Each row of a before or after table is a point. One or more steps were done to the points. Then noise was added and the rows were shuffled. The steps act on how far a point lies along the listed directions, d1 being the first. Name the steps. A step turns or swaps two directions, mirrors them in a line or flattens them onto one, adds a multiple of one to another, or multiplies one. Angles are multiples of 10 degrees, from the lower direction toward the higher: turns from -170 to 170, lines from 10 to 170 but not 90. Use the fewest steps. Two steps may share a direction if one is a turn and the other turns, adds or multiplies; they go together, in the order done. Otherwise the lowest direction goes first.

Directions:
(1): [-4.4 -2.5]
(2): [ 2.5 -4.4]
Before (14 x 2)
[[ 1.1  2.5]
 [ 6.5  0.5]
 [-6.5  4.3]
 [-1.4 -3.1]
 [-3.3  5.6]
 [-1.5 -5.2]
 [ 4.1  1.3]
 [ 1.9 -1.6]
 [-0.4  5.6]
 [ 0.1 -0.4]
 [ 1.2  2.3]
 [-0.5 -3.5]
 [ 6.6  2.5]
 [-3.8 -4.6]]
After (14 x 2)
[[-1.1 -2.2]
 [ 3.7  3.9]
 [ 1.1 -7.2]
 [ 2.9  2.2]
 [ 2.1  2.9]
 [-6.6  0.2]
 [ 0.5 -0.1]
 [ 2.5 -0.9]
 [ 0.9 -3.8]
 [ 2.1  5.4]
 [-5.1 -2.4]
 [-1.4 -2.3]
 [ 2.8 -5.8]
 [-6.7  3.5]]
Steps: mirror d1 and d2 in the line at 120 degrees

Directions:
(1): [ 2.7  0.0  3.0 -3.6  2.2  3.1 -7.3  2.2]
(2): [ 1.0  0.8 -6.4 -6.0 -2.0  3.1  2.2  2.4]
(3): [ 0.0 -6.2 -4.0 -1.1  2.4 -5.8 -2.6  0.6]
Before (8 x 8)
[[ 0.0  7.6 -2.1  0.3 -3.9  5.7  9.8 -1.9]
 [ 0.5 -4.6 -2.5  0.5  0.2 -4.3 -3.1 -0.6]
 [ 0.8 -3.8  1.8  4.1  3.7 -3.5 -4.7  0.9]
 [-1.4  5.0  5.2 -1.1 -2.1  6.3  3.2 -1.6]
 [ 0.7  0.4  2.8  5.1  0.7 -2.6 -0.9 -2.9]
 [ 3.0 -3.5  1.4  1.2  2.3 -0.1 -5.1  1.6]
 [-2.4 -3.4 -5.0  0.7 -0.6 -4.5  1.4 -4.6]
 [ 2.8  4.0  4.8 -5.8  2.3  4.6 -6.4  1.3]]
After (8 x 8)
[[ 4.0 -2.8 -1.3 -1.6  0.6  2.3 -4.0  2.7]
 [ 1.7 -4.3 -3.4  0.5  3.0 -2.8 -3.9  2.1]
 [-0.9  5.5  4.5  6.4 -1.7  1.1  7.1 -4.7]
 [ 1.1 -1.9 -0.4  4.5  2.3 -4.7 -2.1 -2.6]
 [ 1.1 -3.9 -5.5 -2.2 -0.6 -1.7 -1.7  0.7]
 [-2.6 -3.4 -5.2  0.5 -0.8 -4.9  2.0 -4.4]
 [ 2.7  6.4  4.8 -6.2  0.8  6.9 -4.6  1.0]
 [-1.8  3.5  8.4  3.0 -0.3  3.4  1.3 -2.5]]
Steps: add 0.5 times d1 to d2; turn d2 and d3 by -40 degrees

Directions:
(1): [-4.5 -6.6 -0.4 -3.7 -3.0  1.0  1.9 -5.4 -1.3  0.7 -3.8 -3.8]
(2): [ 2.1 -1.2  5.6  2.2  7.4  1.7  1.7 -0.7 -4.2  2.4  0.4 -5.1]
(3): [ 0.1  1.0  5.7 -5.1 -1.7  3.4 -4.3  1.1 -5.3  0.0 -2.3  5.1]
Before (13 x 12)
[[ 0.8 -3.2 -1.4  4.2  5.5 -3.9  5.7 -2.4  0.3  1.5  1.2 -9.3]
 [ 1.8 -1.7 -0.6  2.9  1.1 -3.2  0.8 -1.3  2.8 -0.5 -1.3 -2.3]
 [-2.7 -0.8 -7.2  0.6 -6.8  0.1 -2.5 -1.1  4.7 -2.2  1.6  0.1]
 [-2.4 -2.7 -0.4 -3.4 -2.4  1.6 -2.5 -3.1  0.8 -0.5 -3.7 -0.2]
 [-4.0 -4.4 -2.2  2.9  2.0  0.1  4.4 -4.7  1.0  1.9 -0.2 -5.9]
 [ 0.1  2.2  1.7 -0.6  0.2  0.4 -1.1  2.0 -0.9  1.5  0.7  3.6]
 [-3.7 -4.1  1.9 -6.6 -5.7  3.9 -3.0 -3.9 -0.7 -0.3 -4.5  4.3]
 [ 5.0  5.6  2.7  3.1  4.4  0.8 -1.0  7.7  0.6  0.1  3.1  5.0]
 [-1.6 -0.3 -5.2  0.0 -2.6 -3.4  0.9  0.2  7.3 -1.7  1.7  3.2]
 [ 2.3  7.2 -6.5  6.8  0.4 -3.9  0.8  5.3  9.8 -4.0  5.9  3.3]
 [-2.2 -5.2  4.6  0.3 -0.8  0.6  1.7 -5.1 -1.3 -1.1 -1.5 -3.7]
 [-2.3 -6.2  0.7 -0.8 -2.9 -0.4 -0.7 -4.5 -3.4  3.4 -2.5 -5.2]
 [-5.2 -5.1  0.1 -5.3 -5.0  3.6 -1.7 -4.6 -3.1  1.2 -5.5 -0.8]]
After (13 x 12)
[[ 1.9 -1.0 -1.0  3.1  0.5 -3.4  0.3 -0.9  3.6 -1.1 -0.9 -1.4]
 [ 0.8  3.8 -5.6  8.9  4.0 -2.8  3.1  1.7  6.3  0.2  5.3 -1.8]
 [-6.9 -8.1  0.2 -4.1 -3.1  2.3  3.0 -6.9  0.0 -1.0 -4.5 -5.0]
 [ 0.1 -3.2  0.8  4.1  4.8  2.5  1.1 -2.6 -1.3  1.8  2.2 -9.1]
 [ 3.4  1.2  6.3  2.4  7.1  2.8 -1.0  0.6 -2.0  1.7  1.1  0.2]
 [ 2.6  1.5  1.8  2.8  5.5  0.3 -1.6  0.5  0.8  0.6  0.7 -2.3]
 [ 2.0  3.2 -8.6  5.9  0.0 -7.1  2.8  2.5  7.2 -1.6  4.3 -1.6]
 [ 3.2  3.8  0.9  7.0  1.7 -2.5  0.6  1.7  4.1 -2.4  4.5  0.7]
 [-5.1 -5.0  1.6 -9.2 -8.5  3.7 -1.9 -0.6 -2.2 -0.5 -6.2  5.8]
 [ 5.1  3.9 -1.6  8.2  2.9 -3.8 -1.2  3.7  1.7  2.4  4.9 -1.9]
 [ 4.3  4.4  1.5  6.1  7.2  1.1 -0.9  3.4 -0.9  2.0  2.8 -1.7]
 [-1.4 -5.1  1.8  0.5  5.2 -0.6  3.9 -3.3  1.0  1.7  0.2 -4.7]
 [-2.4 -0.9  2.4 -3.4 -2.0  1.3 -1.1 -0.6 -2.5  1.7 -2.0  2.9]]
Steps: add -0.7 times d1 to d3; turn d1 and d2 by 150 degrees

Directions:
(1): [ 8.0 -1.3 -1.5 -4.6 -2.3  3.0 -3.4 -1.5  2.3  4.1  1.0  2.8  4.8  0.5
  4.4 -4.0  5.4 -2.4  1.1  0.0 -3.2  7.1 -0.4  0.7]
(2): [-2.6  3.6 -1.5  4.7  5.4 -2.6  0.2  2.2 -2.3 -0.6 -1.5 -0.5 -0.6  2.8
  2.5  1.1  1.0 -7.7  6.3 -5.0  2.9  7.3 -2.6 -1.1]
Before (9 x 24)
[[-4.2 -0.2  1.6  3.4  1.7 -1.7  2.1 -0.6 -1.4 -2.7 -1.0 -1.3 -2.3 -0.2
  -0.8  2.3 -1.4  1.1 -1.3 -0.2  1.7 -2.7 -0.3 -1.7]
 [ 0.0 -3.3  1.1 -2.6 -5.1  1.4  0.7 -1.8  0.8 -1.6  2.1  0.3 -1.4 -2.7
  -2.5 -0.5 -1.7  6.9 -5.8  2.6 -1.2 -7.5  2.9  0.7]
 [-3.2  0.8  2.2  2.3  2.0 -1.4  3.3 -1.2 -1.4 -1.6 -0.5 -1.2 -2.5 -2.3
  -2.8  1.2 -3.2  2.0 -1.2 -0.6  2.0 -5.9 -0.3 -0.3]
 [ 0.0  1.9  0.1  0.5  0.9  0.2 -0.1  0.2  0.0  1.0 -0.3 -0.8 -0.1  1.1
   0.6 -0.6 -0.2 -2.3  1.5 -1.1  0.8  0.4 -1.1  1.3]
 [-1.1 -0.1 -1.7  2.4  1.6 -0.4  0.3  1.1 -1.1 -1.1 -0.5  0.0 -0.9  1.4
   0.3  2.1 -0.6 -2.5  3.0 -3.0  1.3  2.0 -1.4  0.2]
 [ 0.8 -0.1 -1.0  0.0  0.5 -0.9 -1.4  0.6 -0.3  1.1  0.0  0.2  1.3  1.0
   0.2 -1.9  0.9 -1.4  1.1 -0.7 -1.1  1.1 -2.0  1.7]
 [-6.9  1.3  1.2  4.8  2.6 -3.1  2.5  2.9 -1.2 -2.2 -0.2 -1.2 -4.0 -0.5
  -3.0  2.2 -3.3  0.8  0.2  0.4  1.6 -4.3  1.0 -2.3]
 [-1.8  1.9 -1.2  3.4  2.9 -2.2  0.5  0.9 -1.9 -1.0 -1.3 -1.4 -0.5  2.3
   0.7  0.1  0.6 -3.5  4.7 -2.1  2.6  2.9 -1.5 -2.0]
 [-6.5 -1.2  1.2  4.4  1.5 -2.3  3.7  1.5 -2.8 -3.1 -0.6 -1.1 -5.7 -1.7
  -4.8  4.1 -4.9  3.8 -4.0  0.6  2.4 -9.4  1.4 -0.2]]
After (9 x 24)
[[-15.5   2.5   3.0   9.4   4.8  -6.1   6.2   4.4  -3.5  -6.7  -1.2  -4.4
   -9.1  -1.2  -8.0   6.5  -9.3   4.0  -1.4   0.8   4.8 -12.7   1.6  -2.9]
 [ -1.5  -0.7  -1.2   1.9   0.7  -0.2   0.6   0.9  -0.9  -1.4  -0.3  -0.2
   -1.4   0.7  -0.9   2.3  -1.5  -0.6   1.5  -1.8   1.0  -0.6  -0.7   0.3]
 [-10.0   0.7   2.7   6.6   3.2  -3.8   4.6   0.4  -3.0  -5.6  -1.7  -3.3
   -5.7  -0.7  -4.0   5.2  -5.3   3.2  -2.3   0.0   3.9  -8.1   0.1  -2.1]
 [  0.5   1.4   0.2  -0.3   0.2   0.7  -0.2  -0.1   0.4   1.4  -0.1  -0.7
    0.2   0.8   0.5  -0.9  -0.1  -1.5   0.9  -0.6   0.4  -0.1  -0.9   1.5]
 [ -4.2  -1.1   1.0   1.3  -1.7  -1.0   1.9  -0.1  -1.2  -3.3   0.9  -0.9
   -3.2  -1.5  -2.8   1.3  -3.1   4.0  -3.0   0.2   1.3  -6.4   1.8  -0.1]
 [ -2.1   0.9  -0.5   2.4   1.5  -1.8   1.0   0.4  -1.5  -1.4  -1.0  -1.6
   -1.0   1.3  -0.9   0.3  -0.5  -0.4   2.5  -0.4   2.2  -0.7  -0.6  -1.7]
 [-18.9   1.2   3.2  12.0   5.8  -7.2   8.8   4.0  -6.6  -9.2  -2.4  -5.4
  -12.8  -2.0 -11.0  10.2 -12.7   6.1  -4.7  -0.1   7.7 -18.9   1.6  -1.4]
 [-10.3   2.1   3.4   6.6   4.3  -4.2   6.2   0.2  -3.5  -5.1  -1.5  -3.7
   -6.6  -2.5  -6.5   4.7  -7.8   3.5  -1.7  -0.9   5.0 -11.6   0.0  -0.9]
 [  3.0  -0.7  -1.2  -1.4  -0.5   0.0  -2.1   0.1   0.4   2.2   0.3   0.9
    2.5   0.9   1.2  -2.9   2.2  -1.5   0.9  -0.4  -2.0   2.4  -1.9   1.9]]
Steps: multiply d1 by 2.5; multiply d2 by 0.4

Directions:
(1): [-2.4  1.4 -2.2 -2.5 -6.5  3.2 -3.0  6.5 -1.2  4.5 -1.0 -4.1 -1.3  4.6
  1.6 -1.7 -1.3 -0.3 -5.5  4.8 -4.5  0.0  4.5 -1.0 -2.9 -0.9 -4.9 -3.6
 -1.9 -1.0 -1.8  0.6 -1.0  3.7  0.7 -4.6  1.6 -3.1 -4.8  5.5 -0.5  1.4
 -1.4 -2.5 11.9  3.7 -4.0 -3.7  1.8 -3.4 -1.2 -2.5  6.9  1.4 -1.8  3.1
 -0.3 -0.4 -1.9 -1.7 -7.2 -2.3 -4.7 -0.5]
(2): [-0.4 -5.2  2.6 -3.2  0.4 -8.0  1.6 -3.1  2.4 -2.1  6.7  1.0 -2.3 -0.7
  0.5  2.0 -1.5  7.7 -1.7 -1.9  1.4  2.2 -4.1 -5.0  0.0  2.1 -3.2  3.5
 -0.2 -0.9 -9.5  3.2  1.7  1.2  1.3 -0.1 -0.4 -0.3  0.4 -4.2 -2.9 -2.4
 -0.5 -2.3  1.3  1.7  1.6  0.3 -2.8 -3.2 -7.7  2.7  5.3 -4.9 -6.4 -1.0
 -5.1 -7.4  1.9 -4.3 -4.0  4.8 -2.8 -0.6]
(3): [-6.6 10.1 -1.3  1.6  0.3 -0.8 -7.5 -2.9 -6.3 -3.8 -1.5 -4.2 -2.1 -3.5
 -6.3  4.2 -3.6  1.3 -1.7  0.8 -3.0  1.3 -3.4 -1.7 -1.0  3.8  5.2  1.8
  2.0  0.5  1.6  4.4 -6.8 -0.8 -3.7 -1.9 -2.9  1.1 -0.5 -4.9 -5.2  1.8
  1.7 -2.1 -1.4  3.7  0.4 -1.1 -8.8 -2.9  4.1 -2.8  0.6 -0.6 -1.7  6.1
 -1.7  0.1  0.4 -1.6 -0.5 -3.1  1.4 -3.4]
(4): [ 3.5 -0.7 -1.1  1.7 -2.0 -0.3  0.0 -0.3  2.4 -1.3  4.7  1.2  0.2 -0.3
 -3.6 -2.4 -5.9 -7.6 -4.1  2.6 -3.2  6.4 -0.9  6.5 -3.1 -1.7  2.7  0.2
  3.4  0.1  0.3  3.5  2.9 -2.3  1.4  0.3  7.9  4.8 -2.7 -7.3 -1.9  6.0
 -6.9 -2.6  4.4 -6.2  2.2 -0.6 -0.4  2.5  1.7  1.7 -0.1 -4.1  2.3 -0.6
 -0.5  5.3  8.2 -1.0 -1.5  4.3 -3.4 -1.9]
(5): [-3.8 -1.0  2.7 -1.9 -1.3  0.2  0.1  4.8 -2.2  2.6  5.3 -4.9 -1.8  1.4
 -7.3  2.4 -1.1 -1.0  2.5  2.1  1.7 -3.1  2.4  2.3 -5.3 -0.3  3.3  4.9
  4.1 -2.6  0.9 -1.9  2.2  5.2 -0.9 -0.4  4.5 -1.6 -0.9 -0.3 -7.6  0.4
 -5.0  3.5 -7.9 -1.2 -1.5 -2.1  2.6  4.6 -5.1 -5.5  4.4 -0.4  0.4 -4.0
  0.3 -2.3 -3.4 -4.4  5.4 -4.4 -0.1  8.8]
Before (9 x 64)
[[  0.7   2.4  -1.5  -1.6  -0.1  -7.7  -4.0  -8.3   2.3  -3.1   2.6   4.7
   -1.6  -2.9   1.1   0.1  -5.5   4.5  -7.9  -0.5  -4.2   8.2  -6.6  -4.4
    0.7   2.9  -5.0  -2.9  -2.1   1.3  -7.6   8.9  -3.1  -4.6   2.8  -1.1
   -2.4   2.7  -3.4  -7.0  -0.5   2.1  -0.2  -6.9  12.5   0.7   3.7   1.3
   -7.9  -7.7   2.3   2.2   2.7  -5.8  -6.4   4.7  -5.5  -3.5   9.2  -2.0
  -10.9   8.0  -4.8 -10.2]
 [  1.2   0.2  -1.2   2.1  -2.2  -3.8  -4.1  -2.9   3.1  -1.1   4.4  -0.2
   -3.4   0.7  -1.4  -1.3  -6.0   2.3  -8.6   3.1  -3.6  10.3  -5.2  -1.7
   -1.9   1.3  -2.5   0.3   0.5  -0.6  -7.3   7.7   0.9  -1.2   2.9  -4.5
    2.8   3.4  -2.1  -8.0  -3.0   2.8  -4.4  -5.5  11.4   0.3   1.7  -1.6
   -4.4  -2.1  -1.9   5.1   5.0  -5.1  -4.9   4.0  -6.1  -0.4   9.1  -3.3
   -9.9   6.2  -5.6  -4.5]
 [ -5.0  -3.2   2.2  -1.1   0.6   4.4  -0.8   2.1  -3.5   1.6  -3.7  -3.5
    1.9   2.6   2.6   2.5   8.2   3.0   7.8   0.8   5.2 -10.2   3.2  -2.5
   -3.1  -0.3  -1.4   2.6  -3.8  -0.8   1.3  -6.5   1.0   4.9   0.7   1.2
   -4.7  -5.4   2.1   7.1   3.0  -3.6   3.9   4.9  -6.7   4.1  -2.5  -0.3
    3.6   2.7  -1.3  -3.7   0.5   6.1  -1.0  -3.6   2.4  -3.9  -8.6   0.7
    3.9  -7.5   3.7   6.9]
 [  0.2   2.5  -2.0  -0.8   0.5   0.7   0.0  -0.1   1.5  -1.1  -1.3   0.1
   -1.5   0.1   0.0  -1.4   0.3  -1.7  -4.1   2.0  -3.3   2.6   1.3   1.3
    2.3  -1.8  -2.0  -1.1   0.1   0.9   0.6   1.6   0.5  -0.7   0.8  -2.8
    0.9   0.9   0.8  -0.2   1.7   0.2   1.2  -3.2   5.3  -1.1   1.8   0.4
   -3.4  -1.5   1.1   1.8  -2.9  -0.2   0.9   1.0  -0.5   2.2   3.8   0.9
   -2.2   2.0  -2.7  -4.0]
 [ -2.4  -5.7   3.6  -5.3   0.2  -2.4   0.8   9.6  -1.3   6.4   3.9  -2.0
   -1.2   4.6   1.1   2.0   2.8   7.0  -0.5   0.3   2.9  -5.1   2.8  -5.5
   -1.8  -1.9  -3.8   2.7  -2.2  -1.3  -4.3  -3.5   1.8   6.5   1.1  -1.0
    1.6  -4.5  -1.2   4.9   0.2  -1.9   0.0   0.6  -1.1   3.3  -5.1  -1.7
    4.5   0.1  -8.2  -0.5   5.9   1.7  -5.5  -0.1  -1.4  -8.7  -7.5  -2.9
   -1.0  -2.2  -3.7   7.0]
 [  0.0  -2.3   3.5   2.8   6.4  -0.1   2.4  -3.2  -0.8  -2.0   3.8   1.2
    1.6  -2.9  -2.8   2.4   0.0   0.1   5.6  -1.7   6.1  -3.3  -1.4   0.8
    1.5   1.2   1.8   0.8   4.6   0.3   3.0  -3.6  -0.7  -2.1   1.5   5.3
    0.1   1.2   2.5  -1.9   0.8  -2.4   0.8   4.3  -8.6  -4.5   0.7   1.1
    2.4   1.6  -0.4   2.2  -5.1  -1.8   2.2  -5.5   0.0   0.9  -0.6   2.1
    6.0  -1.7   6.2   2.9]
 [  3.1  -0.8   0.2  -1.8   3.4  -3.4   0.3  -3.8   2.4  -0.9  -1.3   4.8
    0.0  -0.4   3.7  -1.5   3.8   2.0   0.3  -2.4   1.7  -0.4  -3.1  -3.1
    4.7   1.5  -1.0  -1.9  -3.3   2.9  -2.6   2.5   0.5  -2.8   1.1   3.9
   -2.8   2.4   2.5   1.5   4.0  -3.1   5.0   1.0  -0.8  -0.5   2.7   2.0
   -0.9  -1.0   2.5   3.2  -6.4   0.0   2.8   0.0   1.1   0.0  -1.6   4.6
   -1.3   2.6   2.7  -3.9]
 [  5.2  -6.8   3.1   1.2   1.3  -5.4   5.7  -4.9   4.1  -3.2   4.7   6.2
    1.3  -2.2   3.3   0.2   0.5   1.7   0.2  -3.7   3.9   3.7  -4.0  -1.4
    2.1   0.2   0.1   3.3  -0.9   3.7  -3.0   1.8   4.5  -2.9   2.9   3.9
    1.3  -0.1   1.4  -5.0  -0.2  -1.6   1.2  -0.7  -2.8  -1.5   4.0   1.3
   -1.0   0.4  -1.6   4.0  -3.0  -1.2  -3.3  -5.1  -1.2  -2.0  -0.5   2.5
    1.0   5.8   0.7  -2.3]
 [ -0.2  -5.7   0.3  -3.1  -3.0   2.5   6.3   6.7   0.7   5.3  -1.2   0.5
    0.9   6.3   4.6  -1.3   5.2   0.8   3.9   0.5   4.2  -4.9   7.8  -1.6
   -0.8   0.6  -5.0  -3.0  -3.6  -1.0  -1.8  -5.7   2.4   2.5   1.9  -0.7
    4.0  -2.6  -0.9   8.3   2.1  -2.8  -0.1   2.0   2.9   1.2  -4.4   1.0
    9.3   0.4  -4.7  -0.7   4.4   2.6  -2.1  -5.2   0.7  -0.6  -6.2   0.6
   -0.6  -3.5  -2.4   4.7]]
After (9 x 64)
[[  4.4  -0.5   0.7   4.5   1.0   1.8   3.2  -2.4   0.6  -1.8  -2.2   5.0
    3.0  -1.9   1.8  -0.4   1.1  -5.9   1.6  -2.0   2.5   1.4  -0.8   3.2
    1.6  -1.4   4.5   0.3  -0.9   4.5   6.0  -0.7   1.5  -3.9   1.4   4.0
    1.5   0.4   1.5  -2.1   2.2   1.3   1.4   1.9  -4.9  -2.7   2.5   1.1
    0.4   3.7   6.0  -0.3  -8.1   3.6   2.5  -3.0   3.4   4.9  -3.1   6.5
    5.1   0.2   3.9  -1.9]
 [ -7.3   9.9  -3.2   0.7  -3.1   4.5  -4.0   3.6  -7.4   0.9  -6.3  -4.0
   -0.2   1.7  -2.5   1.7   0.6  -1.6   0.8   3.0  -0.8  -2.4   5.2  -1.1
   -1.7   4.8   1.6  -3.0  -1.4   1.1   4.2  -0.4  -6.6   0.0  -2.5  -3.2
    1.2  -0.1  -2.6   3.6  -1.9   1.1   1.4  -1.5   3.6   5.0  -4.0  -0.1
   -1.0  -2.7   4.7  -5.1   3.0   4.0  -1.0   3.9  -0.3   3.4  -4.7   1.1
   -0.9  -7.7  -0.3  -1.2]
 [ -1.6   2.9  -2.1  -0.9  -1.5   5.1  -4.1  10.4  -4.8   6.0  -6.5  -2.0
    1.3   4.4   3.8  -0.9   2.4  -1.1  -2.0   3.1  -2.3  -4.7   5.0  -1.5
   -0.3  -2.5  -1.5  -3.7  -3.7   0.9   4.5  -3.6  -3.4   2.2  -0.6  -2.4
    0.2  -3.0  -3.1   8.1   5.6   1.8   2.9  -0.6   6.0   3.4  -6.6  -1.4
    4.1  -1.2   4.4  -0.3  -0.5   6.0   0.4   6.2   2.5   1.1  -6.1   2.5
   -2.8  -4.3  -1.5   0.5]
 [  4.4  -7.8   1.4   2.5  -1.8   4.3   3.7   5.8   6.1   5.9   4.0  -0.5
    0.2   4.9  -1.8  -4.4   0.7  -5.7  -0.1   3.4   2.1   2.6   3.6   6.1
   -4.7  -4.9  -0.5   0.8   1.7  -2.4   1.7  -2.8   8.2   2.4   3.6  -1.1
    8.1   0.6  -0.9   1.0  -0.6   1.8  -8.3   3.5  -0.6  -5.8  -0.5  -0.8
    9.8   8.8  -2.5   1.1   1.5   0.3   3.4  -6.1   1.8   4.4   2.5  -0.7
    2.4   0.9  -2.6   8.2]
 [  5.9  -9.2   3.8  -2.6   1.1   0.4   7.2   3.9   5.7   6.5   6.8   4.5
    1.5   3.0  -3.2  -3.0   1.4  -5.6   4.1   0.3   4.8  -1.3   4.1   5.9
   -4.6  -4.3  -0.5   0.9   2.5  -2.4   3.1  -4.6   8.6   1.4   4.1   3.4
    7.4   0.0  -0.9   1.6  -1.5   1.0  -8.8   6.1  -7.7  -9.8   1.2   1.1
   10.7   8.9  -3.5  -4.3  -0.6  -0.8   4.1 -11.0   3.1  -0.1   0.1  -1.2
    8.2   1.3  -0.5  11.0]
 [  1.3   1.7   0.9   3.5   5.6  -0.5  -0.6  -6.9  -0.5  -3.6   0.0   2.4
    1.5  -3.5   1.8   1.4  -1.1   2.1   0.4  -1.7   2.2  -0.7  -3.8  -2.7
    4.7   2.6  -1.3  -4.2   0.8   2.6   1.6   0.3  -4.6  -5.7   1.5   3.9
   -4.2   2.0   1.5  -2.4   5.2  -1.5   4.8   0.4   1.0  -1.5   1.6   1.6
   -2.2  -4.3   4.6   5.6  -6.1  -1.8   0.9   0.9  -1.2   2.3   3.0   5.4
   -1.7   1.6   4.7  -5.2]
 [ -6.6   2.5  -1.2   0.6  -0.9   2.1  -6.5  -2.2  -4.7  -2.9  -6.5  -3.0
    1.0   0.0   3.2   2.2   5.2   4.9   1.6   1.1  -0.7  -4.2  -0.6  -6.1
   -0.2   2.4  -2.5  -0.2  -4.9   1.8  -1.7   0.3  -4.5   1.0   0.4  -2.0
   -7.7  -2.9   0.9   2.7   4.1  -1.1   6.8  -1.3   4.2   6.9  -1.4  -1.0
   -3.7  -3.4   3.4  -0.7   1.2   3.7  -4.2   4.4  -0.7  -2.0  -3.5   0.6
   -4.4  -3.8   1.7  -3.7]
 [ -2.0   0.7   0.9  -1.9   0.7  -1.5   2.4   1.2   0.7   0.0   3.2  -1.7
   -2.3   0.1  -4.5   1.2   0.7  -1.2  -0.6   2.2  -1.1   0.5   1.8   2.3
   -0.3  -1.7   0.3   3.0   2.5  -0.8   0.7   0.4   3.1   2.3   0.6  -1.5
    3.2  -0.3   1.9  -0.3  -2.8  -0.3  -1.9  -0.9  -2.8  -2.8   2.1  -0.6
   -1.6   1.5  -2.4  -1.1  -1.4  -1.3   1.3  -2.7  -0.5  -0.6   1.3  -1.7
    3.0   0.0  -1.4   1.9]
 [  0.0   1.1   2.2  -1.8   4.2  -3.0  -0.7  -2.6  -0.2  -0.3   1.6   1.6
   -0.1  -1.5  -2.8   0.9   2.0  -0.4   3.5  -1.6   3.2  -2.4  -2.7  -1.2
    1.8   1.8   3.8   2.1   0.2   1.7   1.3   1.7   0.1  -0.6  -0.4   4.8
   -0.5   2.7   3.5  -0.8  -1.2  -2.0   2.3   4.5  -9.4  -2.6   2.6   1.6
   -0.7   3.7   0.8  -1.4  -6.0   0.2   4.5  -1.6   2.9  -0.4  -2.6   2.9
    4.7  -1.3   4.4   1.8]]
Steps: mirror d1 and d5 in the line at 20 degrees; turn d2 and d3 by -130 degrees; multiply d4 by 0.7
